Each point is reached from the start by the listed moves, each made once or not at all, plus a little noise. Is the number of moves made odd or even? Then give how often each move was made.

Moves:
(1): [-39 -37  14 -23  11]
(2): [-29  -1   9 -17 -11]
Start: [  9   4   8 -13   4]
Points:
[  9   3   8 -12   5] -> even (0, 0)
[-60 -34  32 -51   3] -> even (1, 1)

Moves:
(1): [-11 -12  25  -2  24  11  13   4  -4]
(2): [ 20  30 -20 -19 -18   4  -4   2  -5]
(3): [  0  28  25 -20  -5   3 -36 -22 -12]
(4): [-18  19 -10  13  21  10  10 -17  32]
(5): [ -1  27  -6  40 -13  38   6  13 -24]
(6): [ 16  16   2   7  12 -18 -29  15  18]
Start: [-13 -22 -11  -8  -3   9  -8  -4 -21]
Points:
[-10  59 -20  31  25  56  -9  14  -1] -> odd (1, 1, 0, 1, 1, 1)
[  9  37 -13  16   2  42 -24  30 -35] -> even (1, 1, 0, 0, 1, 1)
[-13  53 -50  23 -12  60   1  -5 -17] -> odd (0, 1, 0, 1, 1, 0)
[ -9  35  33  13  18  43 -54  10 -41] -> even (1, 0, 1, 0, 1, 1)

Moves:
(1): [ 15  -3 -16 -13 -13   5   3   3 -11   2  -6  10   2  -2]
(2): [ -9 -15 -11   8  -8  13   9  16   2  15   0  11  -2  -2]
(3): [ -5   6   2  -4  -4  17  10  -5 -10  -5 -10  -8 -15   4]
(4): [ -6  -8  -8   7  -9   5   7   0  10  -5  -5   6 -12  -6]
(5): [  2 -10   9   6  -8   2  -4  -4  -4  -3   2  -5   3 -13]
(6): [ 11  -4  -1  -6   5  -7   3   0   2  19  -3   1 -10   4]
(7): [ -5   9  10  -3  -6   4 -19  16   2  -3  -7  -3 -20  -7]
(8): [  9  11 -16  12  11   8  -2  -3   6  32 -11 -18  -1  -2]
(9): [-12  -1   2  -6 -10   0   5   6  -5  10   7  -7  -5  -5]
(10): [ -3  -2   6   4 -19   3  -6  -3  -4   0  10  18  -6   8]
(11): [  6   7   5 -10   8  -5   1  -6 -10  -5   7  -8  -4   2]
(12): [ -8   7  -7  19 -14  -9  23  -3  -5  11  -5  13 -13  11]
Start: [  5  20  -2  -8  15  -4 -12   7   5   7   2   2  -7   9]
Points:
[ 16  37  -7 -28  -6  28 -18  14 -25  34 -16 -38 -47 -16] -> odd (1, 0, 1, 0, 1, 0, 1, 1, 1, 0, 1, 0)
[ 27  38 -21 -20  -2  24  -7  -7 -23  31  -8  -3 -31  18] -> odd (1, 0, 1, 0, 0, 0, 0, 1, 0, 1, 1, 0)
[ 18   1 -25   7  15  13   2  10  11  60  -8 -11 -32 -10] -> even (0, 1, 0, 1, 1, 1, 0, 1, 0, 0, 1, 0)
[ -1  25  -6  -1   5  23  -3   0  -7  41 -10 -36 -24  -8] -> even (0, 0, 1, 0, 1, 0, 0, 1, 1, 0, 0, 0)
[ 17  13  -4 -15 -35 -15  12  -1 -32  40  13  24 -38  12] -> odd (1, 0, 0, 0, 1, 1, 0, 0, 1, 1, 1, 1)
[  4   9 -13 -12 -32  21 -25  39  -6  21  -1  39 -32   5] -> even (1, 1, 0, 0, 0, 0, 1, 0, 0, 1, 0, 0)
[-12  12   0  -2 -20  16 -20  29   5   9   7  27 -51   2] -> odd (0, 1, 0, 1, 0, 0, 1, 0, 0, 1, 1, 0)
[  9  15   9 -32 -39  20 -21  19 -24  26  -5   8 -57  -4] -> odd (1, 0, 1, 0, 1, 1, 1, 0, 1, 1, 0, 0)

Moves:
(1): [ -1   3  -3  -4 -13   2 -13  -8   1   4   5  -9  11  13   0 -13 -13   0
  -3   5  10]
(2): [ -3  -8   2   3  -6  -3   1  -7   4   5   1   7 -10  -7   6   5   1   3
   0  -4   6]
(3): [ -3  -3   2 -11   6  -5  -1  -8   2  -2   1   0  -1  -4  -5  -7  -6  -4
   3  -4   4]
(4): [ 4  1  2  9 -2 -1 -5 -5 -2 -9  2 -2  0 -4  0 -7  9  1  3 -6  0]
(5): [  2 -10 -15  -5  -7   1  -6  -7   1   0  -4 -13  20 -11  18   9   1  11
   3   9   0]
(6): [ 10  -8  10   2  -5   8   0  11  -8  -8  -1   1  12   3   6   8  -1 -15
  -5   6   7]
(7): [ -2   1 -10  -2 -10 -10   2   3   0   0  -2   6   1  -1   7   2  -9  11
   5  -8   5]
(8): [ -3   8  -1 -12  -1   4   1  10   0   0  -2 -15  -3   9  -2   0  -6   1
   4   7  -3]
(9): [ -2  -1 -11   1  -2   5 -12   7  -3 -10 -15   3  -2  -8  -3   7 -11   7
   5  -8  -9]
(10): [-2 -4 -4 -1 -5  3 -8 -4 -3  2 -4 -4  4 -8  3  0  4 -4  2 -4  1]
(11): [ -4  -6  -5  -2 -13  21   2  13   8   2   6   8  -6 -12   5  11   4  -4
  -3   0   4]
(12): [ 1  2 13 -4 -8  4 -2 -5  1  1  5  6  5  7 -5 -1 -4  5 -3  6  4]
(13): [ -4   8  -9   5   0   0  -7   3   2  -2  -4  -6  -1   9 -10   3  -2   9
  -2  -4  -4]
(14): [-10  15  16   3   6 -13  -3  -3   0   3   3   7 -11  -7   1   1   8   5
 -10   2   9]
(15): [ -6   7   5  -6   1  -2  -1   8   5   0  -5  -2  -2   4  -1   2   3   1
 -10   8  -6]
(16): [ -3   5  -1   5   0   1  -9  -1   9   1   4  -4   7  -9  -2  -1   7   4
  -2   3 -13]
(17): [-3 13  3  0  2  8  0  9  4 -6  0 -5 -1  7  2  6 -3 -6 -4 -7  6]
(18): [ -7   2   2  -5 -11   3   4   0   3  -4  -1   3   2  -3  -7  -5  -9 -12
  -8  -3   5]
(19): [ -6   5   3  -3  -1   7  -2  -6  -2  -5  12   6 -10   0  -6  -3   0  -7
   2  -5  -5]
(20): [  6  -1  -8 -15  -4  -8  -1   0   0  -9 -11   9   0  -4  -4   5  -6 -10
   9   8 -13]
Start: [ -5  -7   0   3   0  -2  -6  -7  -3   6   1  -1 -13  -9  -2  -4   1  -1
  -6  -4  -5]
Points:
[-36  11   8 -16 -10 -12 -19 -15   5   7  -4  -9 -34 -21 -16  -7  -9  -3
 -17 -13  14] -> odd (0, 1, 1, 0, 0, 0, 0, 1, 0, 1, 0, 0, 1, 1, 0, 0, 0, 1, 0, 0)
[-24  -9 -41   0 -27  28 -47  13  17  -1 -20 -20   7 -45   7  27   9  22
 -13   1 -31] -> odd (0, 0, 0, 0, 1, 0, 0, 0, 1, 1, 1, 0, 1, 0, 1, 1, 0, 0, 0, 0)
[-21  -4  18 -25 -44  16 -41 -20   1  -3  15  22 -19 -20 -11   5 -13 -24
 -18   4  20] -> odd (1, 1, 1, 0, 0, 1, 0, 0, 0, 1, 1, 1, 1, 1, 0, 0, 0, 0, 1, 1)
[-23  12   9 -31 -52  26 -36  10   0 -22  -3  -5  -3 -28  -4  19   3 -21
 -24  22  -4] -> odd (0, 0, 0, 1, 1, 1, 0, 1, 0, 1, 1, 1, 1, 1, 1, 0, 0, 1, 1, 1)
[-34  26  -8 -32 -58  27 -60   8  21 -20 -16 -20  10 -36   3  10 -13  -3
 -24  18  -7] -> even (1, 0, 0, 1, 1, 0, 0, 1, 1, 1, 1, 1, 0, 1, 1, 1, 1, 1, 0, 1)
[-17 -20 -18 -41 -43  26 -17   3   7 -17  -2  -2  -8 -30  -2  22 -23 -28
  -4   8  -4] -> even (0, 1, 1, 0, 1, 1, 0, 1, 0, 0, 1, 0, 1, 0, 0, 0, 0, 1, 1, 1)
[-33  21  -9 -11 -28   7  -7   6   8  -6   5  -4 -34   4 -13   3 -27  -1
 -10 -27   6] -> odd (0, 1, 0, 0, 0, 0, 1, 1, 0, 0, 0, 0, 1, 0, 0, 0, 1, 1, 1, 0)
[-42  46   3 -35 -44  11 -54   1  21 -14  11  -7 -21 -11 -20  -6 -12   0
 -16  -1  -4] -> odd (1, 0, 1, 1, 0, 0, 1, 1, 0, 1, 1, 1, 1, 1, 1, 1, 1, 0, 1, 1)
[-26   5 -13 -36 -47  19 -29   3  13 -28   1  19 -19 -39 -24  -2 -30 -10
   8 -14 -24] -> odd (0, 0, 1, 1, 0, 0, 1, 1, 1, 0, 1, 1, 0, 0, 0, 1, 0, 1, 1, 1)
[-23  19  -6 -23 -45  33 -39  30  14 -26 -18  -8   9 -30  -4  39 -19  -7
 -23  16 -10] -> even (0, 0, 0, 0, 1, 1, 0, 1, 1, 0, 1, 1, 1, 1, 0, 1, 1, 1, 0, 1)
